Each row is a point. Each copy is the shape, with its points in the same order, turned, moved and blurred by noise. Say if it was mirrored as well.

Shape:
[[-6.7  1.7 -0.1]
 [ 1.0  0.4  0.9]
 [ 0.4 -2.9  2.6]
 [ 4.3 -3.0 -1.5]
 [-7.9  3.9 -0.3]
 [ 4.7 -0.4  2.1]]
Copy 1, 6 rows:
[[-2.4  6.5  0.4]
 [-0.7 -0.1 -1.9]
 [-4.4 -1.2 -2.5]
 [-2.8 -6.2  0.3]
 [-0.2  8.9  1.2]
 [-0.4 -4.2 -4.2]]
Copy 1 is: mirrored
Copy 2 (6 x 3):
[[-3.8  6.4 -2.6]
 [-0.6 -0.1  0.6]
 [-0.4 -1.8 -2.7]
 [-2.8 -4.7  1.4]
 [-3.8  8.7 -1.8]
 [ 1.2 -3.2  1.7]]
Copy 2 is: mirrored
Copy 3 (6 x 3):
[[ 5.6  5.2  3.2]
 [ 1.3 -0.4 -0.7]
 [ 0.2 -1.7  2.8]
 [-4.0 -0.9 -1.3]
 [ 7.8  5.9  1.6]
 [-0.8 -3.7 -1.8]]
Copy 3 is: only turned
Copy 4, 6 rows:
[[-3.3  0.7 -5.7]
 [-0.2  0.3  0.9]
 [-1.0 -3.0  1.5]
 [-2.2  0.3  6.1]
 [-2.4  3.0 -7.3]
 [ 2.6 -0.8  5.0]]
Copy 4 is: mirrored

Shape, 9 rows:
[[ -1.0   1.2  -0.3  -2.2]
 [ -0.1  -0.4   1.8  -2.6]
 [ -0.5   2.1  -0.3  13.0]
 [  6.3   1.5   1.5  -1.0]
 [ -1.5  -1.2   0.2  -3.0]
 [ -1.5   3.0   1.7  -3.5]
 [ -0.3   0.7   1.2  -2.6]
 [  0.5   2.4 -10.0  -4.2]
 [  3.6  -0.9   1.5   0.3]]
Copy 1:
[[ 1.3 -2.2 -0.9  1.3]
 [ 0.9 -1.8  1.5  0.1]
 [-9.9  1.9 -5.7  8.6]
 [ 0.4  4.8  2.3  1.2]
 [ 0.2 -3.6 -0.5 -2.5]
 [ 2.0 -3.6  1.0  2.8]
 [ 0.6 -1.4  1.0  0.8]
 [ 7.2  0.8 -8.3  1.2]
 [-1.6  2.3  1.1 -0.3]]
Copy 1 is: mirrored
Copy 2:
[[-0.1 -2.8  1.0 -0.5]
 [ 0.1 -1.8 -1.6 -0.7]
 [-4.4  2.3  7.3 10.8]
 [-0.2  4.3  0.7 -2.6]
 [ 1.4 -3.3 -1.3 -0.5]
 [-2.4 -3.3 -0.1 -3.0]
 [-0.5 -1.8 -0.3 -1.5]
 [ 6.4 -4.5  7.5 -3.9]
 [ 0.2  2.8 -0.4  0.3]]
Copy 2 is: mirrored
Copy 3, 9 rows:
[[ 1.2  0.9 -0.7 -2.3]
 [ 1.4 -1.3 -1.0 -2.0]
 [-0.9  5.6 11.1  5.8]
 [ 3.2  0.6 -2.4  5.0]
 [ 1.6 -2.1 -0.4 -3.2]
 [ 4.7  1.1 -0.8 -3.1]
 [ 2.6 -0.2 -0.4 -1.5]
 [-6.2  6.4 -5.3 -3.1]
 [ 1.0 -1.0  0.3  3.3]]
Copy 3 is: only turned

Shape, 9 rows:
[[ 5.2  6.2 -3.5 -1.7]
 [-3.8  1.8  1.7  2.3]
 [ 4.3 -5.1  2.4  0.5]
 [ 1.5  4.9 -4.2  0.1]
 [ 3.9  8.1 -1.3 -3.3]
 [-4.5  4.4  1.7 -1.2]
 [ 2.8 -1.8  3.3 -1.0]
 [ 2.3 -3.1  2.9  1.5]
 [-4.1 -1.7  1.0 -1.7]]
Copy 1, 9 rows:
[[-5.4  6.3  0.1  3.3]
 [ 2.1 -0.2  2.3 -1.7]
 [-5.7 -5.4 -1.7 -0.9]
 [-2.1  5.8  0.0  2.8]
 [-5.3  7.6  3.4  2.1]
 [ 1.9  4.6  4.5 -2.5]
 [-5.3 -3.1  0.7 -2.2]
 [-3.3 -4.5 -0.3 -0.8]
 [ 0.4 -0.1  0.1 -6.0]]
Copy 1 is: mirrored
Copy 2 (9 x 4):
[[ 3.6  6.0  1.1 -5.3]
 [ 2.3 -1.8 -4.5  1.7]
 [-4.4  0.9  4.0  2.7]
 [ 5.5  2.6 -0.3 -3.9]
 [ 2.7  6.8 -2.4 -4.9]
 [ 2.3 -0.6 -6.7 -1.7]
 [-3.8  1.3  0.3  1.7]
 [-2.1  0.0  1.2  3.8]
 [-1.3 -3.7 -3.7 -0.6]]
Copy 2 is: only turned

Shape (9 x 6):
[[ 4.2 -2.9  2.6 -2.2 -1.1  3.5]
 [ 1.8  1.6 -1.7 -1.0  2.2 -3.3]
 [ 3.6 -3.3 -1.8  6.7 -1.8 -4.8]
 [ 0.5 -1.3  4.2 -3.4  5.5 -3.8]
 [ 8.0  3.4 -1.0  6.6 -2.2 -0.7]
 [-3.9  5.6 -0.5  2.0  4.5 -2.6]
 [-2.4 -1.2  1.4  0.2 -3.7 -0.3]
 [-3.4 -0.9  4.2 -3.5 -3.6 -2.5]
 [-1.7  4.8 -1.0 -1.6 -3.0  1.8]]
Copy 1:
[[-0.3 -4.4  0.8 -5.2 -0.4  3.0]
 [ 0.5  0.7  2.8  1.8 -3.6 -0.9]
 [ 7.9  2.9 -3.0 -0.1 -2.1  1.7]
 [-1.7  1.4  2.8 -3.1 -8.5  2.7]
 [ 5.0 -1.2 -2.4  5.5  2.8  5.0]
 [-3.3  6.9  4.9  2.7 -2.7  0.6]
 [-2.5  2.0 -3.1 -5.2  0.1 -1.7]
 [-5.1  0.9 -3.7 -5.3 -3.7 -1.2]
 [-5.0  0.2  1.4  1.0  2.0 -2.3]]
Copy 1 is: mirrored
Copy 2 (9 x 6):
[[ 1.7 -2.5 -6.0 -1.3  3.0 -0.9]
 [-1.5 -3.2  2.4 -1.4  1.7 -5.4]
 [ 6.8 -5.4  5.1  1.9  1.7 -2.8]
 [-3.4 -1.2 -1.9  3.2 -2.1 -6.8]
 [ 8.3  0.5  3.9 -3.3  4.5 -4.8]
 [-5.3  1.8  7.1  1.3  4.0 -4.4]
 [-0.5 -1.2  0.8 -0.7  0.6  3.0]
 [-2.8 -0.7 -0.8 -1.1 -3.0  2.4]
 [-3.3 -0.1  1.8 -5.6  3.9  1.1]]
Copy 2 is: mirrored
Copy 3:
[[ 4.4  2.7 -0.5 -3.0 -2.9  0.9]
 [ 3.9 -3.1 -0.8  1.4 -1.2 -4.1]
 [-0.4 -9.2  0.3 -0.5 -2.8  1.7]
 [ 1.9  1.0 -1.8  4.5 -6.9 -4.9]
 [ 7.7 -6.9  0.7  2.4 -0.4  4.8]
 [ 1.7 -1.9  0.8  9.1  1.6 -4.7]
 [ 0.6 -0.8  4.9 -0.3 -1.6 -1.6]
 [ 1.0  0.8  6.8 -0.1 -4.0 -4.7]
 [ 4.8  0.7  5.6  1.2  3.0 -3.3]]
Copy 3 is: mirrored
Copy 4 (9 x 6):
[[ 3.6  2.9  1.1 -6.8 -2.2  1.6]
 [ 1.2 -2.4  0.8  0.6  1.2  0.5]
 [-1.9 -1.7  0.5 -1.4 -2.2 -7.9]
 [ 0.1 -1.4  8.1 -1.0 -1.3  3.2]
 [ 4.2  0.4 -2.0 -2.5  4.5 -8.7]
 [-1.7  1.3  4.3  4.8  5.3  0.2]
 [-4.4  1.4 -0.1 -3.8  0.8  0.9]
 [-5.5 -1.3  2.0 -5.2  1.3  4.9]
 [-1.6  1.6 -3.2 -0.8  4.3  3.1]]
Copy 4 is: only turned
